Each row is a point. Each copy is the shape, with its points in the same order, stretched, turned, moved and blurred by noise. Say if it was mirrored as well.

Shape:
0.078; 0.026; 0.025
-0.045; 0.002; -0.019
-0.029; -0.016; -0.017
0.087; -0.015; 0.030
0.017; 0.060; 0.004
0.057; 0.028; -0.026
-0.057; -0.038; 0.012
0.024; 0.018; -0.003
0.005; 0.018; 0.043
Copy 1:
0.015; 0.042; 0.072
-0.005; 0.020; -0.028
0.028; 0.016; -0.026
0.048; 0.041; 0.069
-0.027; 0.037; 0.025
0.006; 0.005; 0.042
0.045; 0.028; -0.037
0.002; 0.027; 0.027
0.017; 0.055; 0.005
Copy 1 is: mirrored
Copy 2, 9 rows:
-0.031; 0.039; 0.073
-0.001; -0.043; -0.019
0.003; -0.011; -0.023
-0.010; 0.093; 0.050
-0.039; -0.056; 0.061
-0.079; 0.011; 0.039
0.068; -0.003; -0.038
-0.029; -0.001; 0.028
0.037; -0.008; 0.050
Copy 2 is: only turned
Copy 3 (9 x 3):
0.042; -0.001; 0.048
-0.001; 0.002; -0.049
-0.004; 0.009; -0.031
0.011; 0.007; 0.069
0.052; -0.016; -0.018
0.051; 0.037; -0.006
-0.039; -0.018; -0.015
0.029; 0.012; 0.000
0.006; -0.035; 0.019
Copy 3 is: mirrored

Shape, 7 rows:
0.058; -0.032; -0.032; 0.001
-0.060; 0.045; -0.026; 0.033
-0.011; 0.050; -0.012; 0.010
0.055; 0.022; 0.021; 0.031
-0.040; 0.052; 0.029; -0.042
-0.045; -0.047; -0.014; 0.024
-0.010; -0.040; 0.028; 0.005
Copy 1, 7 rows:
-0.053; 0.049; 0.001; 0.013
-0.010; -0.070; -0.028; -0.007
-0.012; -0.037; 0.017; -0.023
-0.051; -0.013; 0.057; 0.026
0.052; -0.029; 0.036; -0.008
-0.016; -0.005; -0.045; 0.042
-0.008; 0.004; 0.005; 0.059
Copy 1 is: only turned
Copy 2:
0.014; -0.086; 0.002; 0.026
-0.028; 0.087; -0.031; -0.002
-0.009; 0.044; -0.005; 0.002
-0.024; -0.022; 0.057; 0.031
0.012; 0.085; -0.005; -0.062
-0.045; 0.007; -0.031; -0.036
-0.040; -0.010; 0.005; -0.042
Copy 2 is: only turned

Shape:
-0.039; -0.031; 0.016; 0.038; -0.042; 0.015
0.016; 0.003; 0.063; -0.025; 0.013; -0.005
-0.065; -0.003; 0.023; 0.029; -0.003; 0.022
0.081; 0.016; -0.043; 0.032; 0.011; 0.030
-0.012; 0.005; 0.020; -0.033; -0.041; -0.022
-0.041; 0.011; 0.027; -0.016; 0.013; -0.005
0.046; 0.020; -0.031; 0.029; -0.005; 0.055
0.040; -0.019; -0.048; 0.007; 0.029; 0.024
-0.053; -0.003; 0.006; 0.023; -0.026; 0.018
0.062; -0.022; -0.024; 0.030; 0.012; 0.022
-0.058; 0.010; 0.024; 0.044; -0.033; -0.041
Copy 1 (11 x 6):
0.006; -0.073; 0.013; -0.042; -0.022; -0.027
-0.001; 0.034; -0.027; -0.013; -0.023; -0.048
0.006; -0.051; 0.033; -0.036; 0.027; -0.041
-0.060; 0.039; -0.023; -0.002; 0.038; 0.036
0.030; -0.035; 0.001; 0.023; -0.067; -0.037
0.022; -0.010; 0.016; -0.005; 0.007; -0.045
-0.057; 0.028; 0.009; -0.007; 0.027; 0.022
-0.015; 0.042; -0.009; -0.011; 0.031; 0.040
0.010; -0.058; 0.031; -0.021; 0.002; -0.030
-0.037; 0.030; -0.029; -0.026; 0.021; 0.029
0.024; -0.129; 0.003; -0.019; 0.008; -0.063
Copy 1 is: mirrored
Copy 2 (11 x 6):
-0.016; -0.057; 0.050; -0.009; -0.025; 0.056
0.019; -0.041; 0.002; 0.001; -0.022; -0.067
0.039; -0.058; 0.047; 0.003; 0.009; 0.053
0.007; 0.083; -0.013; 0.008; -0.069; 0.027
-0.025; -0.026; -0.001; 0.033; 0.016; -0.027
0.045; -0.038; 0.009; 0.015; 0.043; -0.006
0.016; 0.065; 0.030; 0.021; -0.049; 0.035
0.014; 0.071; 0.006; -0.028; -0.006; 0.023
0.015; -0.038; 0.037; 0.016; 0.012; 0.054
-0.009; 0.045; 0.004; -0.023; -0.059; 0.018
0.018; -0.086; -0.028; 0.006; 0.008; 0.078
Copy 2 is: only turned
Copy 3:
-0.026; 0.003; -0.033; 0.067; -0.031; -0.008
0.021; -0.088; -0.042; -0.026; 0.006; 0.002
-0.040; -0.006; -0.039; 0.000; -0.054; 0.025
0.089; 0.034; 0.100; 0.040; 0.004; 0.023
0.024; -0.023; -0.087; -0.014; -0.006; -0.054
-0.026; -0.027; -0.046; -0.047; -0.027; 0.004
0.072; 0.038; 0.055; 0.035; -0.017; 0.052
0.012; 0.039; 0.067; 0.024; 0.034; 0.031
-0.017; 0.018; -0.043; 0.014; -0.038; -0.003
0.042; 0.000; 0.076; 0.057; 0.018; 0.020
-0.043; -0.006; -0.031; 0.014; -0.057; -0.073
Copy 3 is: only turned
Copy 4:
-0.024; 0.000; 0.060; -0.012; 0.050; 0.037
-0.035; -0.003; -0.005; 0.017; -0.063; 0.016
0.026; -0.001; 0.056; -0.007; 0.016; 0.030
-0.020; 0.068; -0.068; -0.066; 0.011; 0.017
-0.037; -0.005; 0.002; 0.065; 0.006; 0.017
0.024; -0.016; 0.026; 0.029; -0.008; 0.003
-0.011; 0.068; -0.030; -0.051; 0.007; 0.015
-0.004; 0.030; -0.029; -0.051; 0.021; -0.022
0.014; -0.001; 0.045; 0.006; 0.028; 0.035
-0.040; 0.031; -0.033; -0.063; 0.012; 0.016
0.018; -0.036; 0.041; 0.026; 0.051; 0.083
Copy 4 is: only turned

Shape (11 x 8):
-0.025; 0.013; -0.022; -0.052; -0.005; -0.053; -0.025; 0.003
0.052; -0.009; 0.013; -0.024; -0.027; 0.007; 0.041; -0.073
0.003; -0.004; 0.039; -0.038; 0.009; 0.035; -0.056; 0.064
-0.011; -0.011; 0.030; 0.000; 0.021; 0.043; 0.012; 0.096
-0.030; -0.003; 0.025; 0.006; 0.009; -0.027; 0.016; -0.011
-0.016; 0.047; -0.005; 0.060; 0.042; -0.019; 0.002; -0.002
-0.033; 0.000; -0.021; 0.030; -0.021; 0.015; -0.006; 0.018
0.010; 0.064; 0.015; -0.010; -0.065; 0.035; 0.041; -0.044
-0.057; -0.010; -0.022; -0.001; 0.009; 0.009; 0.026; -0.047
-0.039; 0.023; 0.010; -0.020; -0.007; -0.043; -0.035; -0.027
-0.034; 0.016; -0.010; -0.019; 0.015; 0.048; 0.002; 0.036
Copy 1:
0.019; -0.039; -0.035; -0.046; -0.091; -0.006; 0.005; -0.016
-0.016; 0.063; 0.043; 0.011; -0.018; -0.008; 0.059; -0.011
0.007; -0.101; -0.024; 0.029; 0.021; 0.043; -0.036; 0.035
0.018; -0.082; 0.032; -0.011; 0.045; 0.027; -0.057; 0.013
0.040; -0.008; 0.012; -0.048; 0.011; -0.019; 0.018; 0.020
0.050; -0.001; -0.008; -0.028; 0.041; -0.071; -0.026; -0.017
0.054; -0.023; -0.001; -0.011; 0.010; 0.014; -0.015; -0.048
0.047; -0.013; 0.041; 0.074; -0.025; -0.016; 0.055; -0.058
0.022; -0.032; 0.002; -0.071; 0.008; -0.014; 0.055; -0.037
0.049; -0.045; -0.037; -0.025; -0.037; -0.016; 0.027; 0.006
0.011; -0.092; 0.000; -0.014; 0.011; 0.008; -0.007; -0.032
Copy 1 is: mirrored
Copy 2 (11 x 8):
-0.049; -0.012; 0.021; 0.032; 0.057; -0.059; 0.007; 0.036
0.020; -0.029; 0.004; -0.033; -0.061; 0.028; -0.005; 0.086
0.025; 0.000; -0.014; 0.105; -0.005; 0.008; 0.002; -0.001
0.056; 0.067; -0.009; 0.044; 0.038; 0.014; -0.057; -0.020
-0.012; 0.014; 0.045; -0.009; 0.050; 0.002; -0.025; 0.002
-0.014; -0.002; 0.043; -0.066; 0.009; -0.025; -0.045; -0.082
0.022; 0.009; -0.021; -0.020; 0.048; -0.003; 0.001; -0.016
0.040; -0.072; -0.051; -0.053; -0.009; 0.048; -0.066; 0.065
-0.047; 0.039; 0.020; -0.064; 0.044; 0.052; -0.003; 0.011
-0.048; -0.037; 0.031; 0.021; 0.045; -0.021; 0.007; 0.005
-0.005; 0.039; -0.024; -0.004; 0.023; 0.037; -0.036; -0.004
Copy 2 is: mirrored
Copy 3, 11 rows:
0.022; -0.052; -0.060; -0.007; -0.019; 0.020; 0.052; -0.014
-0.021; -0.039; 0.022; -0.004; 0.037; 0.049; 0.017; 0.076
0.045; 0.004; 0.011; -0.032; 0.053; -0.067; -0.032; -0.026
0.031; 0.063; 0.015; -0.036; 0.008; -0.070; -0.085; -0.021
-0.002; -0.028; -0.005; -0.042; -0.015; 0.015; -0.014; -0.004
0.037; -0.036; 0.032; 0.005; -0.069; -0.002; 0.006; -0.041
-0.039; 0.030; 0.011; -0.016; -0.038; -0.034; 0.015; -0.050
-0.026; -0.030; 0.017; 0.035; 0.049; 0.053; -0.040; -0.036
-0.064; -0.012; -0.028; -0.001; -0.061; -0.003; 0.004; 0.017
0.009; -0.065; -0.022; -0.023; -0.012; 0.014; 0.033; -0.043
-0.009; 0.008; -0.019; 0.013; -0.023; -0.048; -0.039; -0.026
Copy 3 is: mirrored
Copy 4 (11 x 8):
-0.029; 0.001; 0.043; 0.042; 0.046; 0.032; -0.047; -0.021
-0.077; -0.002; -0.043; -0.078; 0.008; -0.059; 0.025; 0.017
0.041; -0.071; 0.013; 0.089; -0.013; -0.045; 0.005; 0.009
0.054; -0.049; 0.000; 0.031; -0.059; -0.025; 0.002; -0.046
0.022; 0.044; -0.011; -0.016; -0.001; -0.021; -0.032; -0.034
0.086; 0.046; 0.039; -0.065; 0.023; -0.001; 0.007; -0.079
0.047; -0.011; 0.015; -0.006; -0.024; 0.023; -0.011; -0.002
-0.049; -0.006; 0.037; -0.099; 0.003; -0.075; -0.031; 0.037
-0.002; 0.058; 0.032; -0.007; -0.027; -0.002; -0.005; -0.008
0.012; 0.030; 0.037; 0.024; 0.040; -0.012; -0.052; -0.001
0.024; -0.023; 0.063; 0.031; -0.033; -0.016; 0.008; -0.015
Copy 4 is: mirrored
